Every row gives one point. The window is the flat piece filled in between its corners: a triangle in 3 columns, a solid with four corners in 4, and so on. A path goes straight from each point to the next, and from the last back to the first. List the points from which the path goes on through the window.
In the rows, zero is written as 128.

Window:
[[ 94 249 122 150]
 [134  80 143 152]
 [139 117  94 154]
 [175 110 132 154]]
Path:
(1): [117 174 116 215]
(2): [159 131 125 195]
(3): [165 136 121 106]
(4): [114 188 122 132]
(5): [112 192 118 174]
(6): [154  83 117 220]
(7): [157  82 118 103]
(8): [123 171 108 113]
Through the window after points: 4, 8

Window:
[[101 167  88 128]
 [192  90 170 133]
 [199 106 124 134]
 [119  53 129 131]]
Path:
(1): [192 114 133 179]
(2): [167 120 118 161]
(3): [169 123 111  82]
(4): [206  70 176 103]
(5): [189  72 160 191]
(6): [170 103 155 152]
(7): [176 106 146 104]
(8): [100 132  77  68]
(9): [103 130 106 180]
(10): [137  98 124 189]
(11): [150 101 117  89]
(12): [193  39 173  97]
(13): [189  39 172 164]
(14): [178  98 167 174]
(15): [187  95 153 109]
(16): [186 104 118 110]
Through the window after points: 2, 6, 10, 14, 16

Window (6 x 6):
[[119 225 163  93 134 137]
 [104 121  53  87 123  96]
 [184  86 153  79 159 110]
 [195  76 133 197 175 117]
 [147 115 137 124 206 119]
 [ 71 166 215 227 160 134]]
Path:
(1): [169 108 146 104 162  80]
(2): [133 170 188 153 163  49]
(3): [118 153 159 132 157 160]
(4): [155  95 133  91 154 135]
(5): [177 115 151  97 155  59]
(6): [162 143 166 166 178  47]
(7): [137  92 153 153 149 190]
(8): [151  87 126  71 148 177]
Through the window after points: 2, 4, 6, 8

Window, 6 rows:
[[145 107 148 152 119 144]
 [189 126 114 119 144 112]
 [129 148 144 123  77 151]
 [154 126 154 100 152 144]
 [  7  97 107  99  74 150]
 [199  99 154 106 110 131]]
Path:
(1): [143 130 115 108  86 184]
(2): [137 144 150 118  90 128]
(3): [ 90 128 140 126 111  98]
(4): [107  99  89 126 117 195]
(5): [205 115  89 104 148 167]
(6): [155 133 146 132 128  71]
(7): [ 69 124 145 130 103 114]
(8): [ 94 116  91 108  97 198]
(9): [ 71  99 103 107  93 176]
(10): [ 62 112 133 114  92 117]
(11): [147 135 152 115 131  96]
(12): [170 121 114 118 126 137]
Through the window after points: 5, 9, 11

Window, 8 rows:
[[ 69  77 127 110 162 207  74 122]
 [ 67 121 166 148 125 122 112 151]
 [224 135  69 131 166  61  58 165]
 [ 85 157  97 188 125 232 176 161]
 [ 90 163 108  94 204 193 124 141]
 [110  77  70 126  82  13 124 140]
 [205  95 115 102 123  52 117 114]
 [ 87  96 117 175 190 162 158 149]]
Path:
(1): [156 122  76 153 156  99 110  88]
(2): [ 85 110 116 149 155 166 104  94]
(3): [ 90  73 118 103 145 144 105 188]
(4): [ 95  98 117 108 150 144 127 166]
(5): [ 80 143 118 179 156 143  76  70]
(6): [104 119 102 171 172 112  98  67]
(7): [134  60 127  83 168 112 121 223]
(8): [147  80  87 103 149 116 121 216]
Through the window after points: 2, 4

Window, 8 rows:
[[ 67 113 160 145 174 131 117 155]
 [105 102 116 160 139 152 148 105]
 [142  91  98 149 122  88 139 138]
 [116 126 186 103 124 143  99 141]
 [111 152  90 116 120 120 147 127]
 [148 152  61 169  99 103 106 135]
 [249 209 171 102 143 125 143  93]
 [125 145  97 174  91 108 158 145]]
Path:
(1): [142 100  94 138 124 145 158 176]
(2): [155 135  68 154 127 148 128 155]
(3): [125 159 108 163  85  62  95 105]
(4): [ 85 133 108 161 114  89 131 101]
(5): [100  99  87 158 125 156 135 167]
(6): [124 123 117 144 144 146 132 145]
(7): [100 122 150 144  97  88 109  87]
(8): [123 131 138 164 130  99 121 109]
(9): [118 107 122 145 136 165 148 190]
(10): [145 150  96 136 127 160 134 159]
(11): [123 156 158 144 124  80 118  95]
(12): [ 85 112 135 152 113  94 119  97]
(13): [124 107 118 133 130 158 126 170]
(14): [128 125 120 146 125 167 130 156]
(15): [106 121 153 124 132 106 122  92]
(16): [109 136  97 164 140 100 138 102]
Through the window after points: 2, 6, 14

Window, 9 rows:
[[150 105  21 115 170 140 133 109 161]
 [207 152 184 112  69  37  36  94 147]
 [ 64 117 108 127 176 139 188 135 178]
 [170 198 128 189  27  48  40  73 113]
 [120  71 102 147 138 166 169 189 147]
 [ 62 131 100  69 120 160 165 192 119]
 [174 202 159 120  93  45 125 230 158]
 [ 84 111 103 126 162  94  99 207 147]
 [161 154  96 148 197 186  88 134 148]]
Path:
(1): [118 121 115 116 133 137 106 176 195]
(2): [109 119  81 113 125 168 130 168 204]
(3): [120 140 105 138 174  99 164 162  89]
(4): [169 164 138 125 147 100 144 157 104]
(5): [133 146 117 122  88 101 114 167 191]
(6): [123 109 116 141  96 148  81 174 213]
(7): [183 140 133 139 167  71 157 140  77]
(8): [129 112 127 109 167  91 146 187 106]
Through the window after points: none

Window:
[[145 143 132  46  92 124  98 144 143]
 [140  94 177 202 167 102  89 135 127]
 [191 116  91 160  56  57 134  64 161]
 [144  80 133 106 177 139 152 119  87]
 [106 100  99  58 103 138 151 190 114]
 [142 194 133 207 128 126 126 104  89]
 [210 110  97 207 197 115  37 177 249]
 [103  89 116 161  68 132 132  15 120]
 [164 166 164 173  84 210 151 147 118]]
Path:
(1): [122 134 135 141 152  99 145 132 179]
(2): [186  94 121 100  97 156  70 143 127]
(3): [166 117 124 157 147 150  84 138  90]
(4): [120 127 180 196 125  76 143 107 180]
(5): [136 134 117 101 113 132 151 148 146]
(6): [136 128  89  84  57 159  90 128  41]
(7): [155 134 110  92 101 154  92 136 124]
(8): [100 120 171  58 104  60 175 165 164]
(9): [127 125 149 171 172 123 117 123 170]
(10): [181  64 139 157 130 111  96 135  74]
(11): [216 116  99 153  91 138  98 111  53]
(12): [ 74 104 167 100 175 136 141 154 175]
Through the window after points: 3, 7, 9

Window (11 x 11):
[[ 99 127 138 132 152 120 126  88 139 114 134]
 [109  95 113  68  94 101 157  70 100  67 134]
 [132 132  99  90 202 205  80 127  37  84  94]
 [155  86 134 136 120 150 151 127  88 108 195]
 [127  80 127 118  93  82 129 150 131 128   7]
 [191  48 121 143  88  88 154  70 146 134  85]
 [115 227 150  70  84 145  84  88 105  54 154]
 [ 66 121 111  98 134 243 160 105  94  82  69]
 [153 181  48 122 118  98 105 126 105 103  39]
 [ 92 120 125 147 120 102  59  87  44  77 116]
 [149 123 103  76 112 187 203  90 118 193 116]]
Path:
(1): [154 146 146  90 122 128 199 135  88  96 100]
(2): [113  91  81 119 127 172  57  88  86 113  96]
(3): [152  87  61  79  82 196 100 124 106 160 100]
(4): [145 127 157 128 143 102 205  75  99 104 117]
(5): [123 135 157 139 122 135 131  71  77  91 127]
(6): [102 111 106  94 110 139  91 118  91 100 115]
(7): [122 122  78  96 128 191  59 127  99 125 117]
(8): [141 176 110 114 129  96 140 102  85  72  63]
(9): [117 132 111 115 116  90 170 116  44  72  89]
(10): [147 138  89 119 124 164  60  96 175 134 119]
(11): [112 123  99  98  61 137  56 119 132  92 173]
(12): [138 174 121 110 119 108 154  89 101  97  71]
Through the window after points: 7, 9
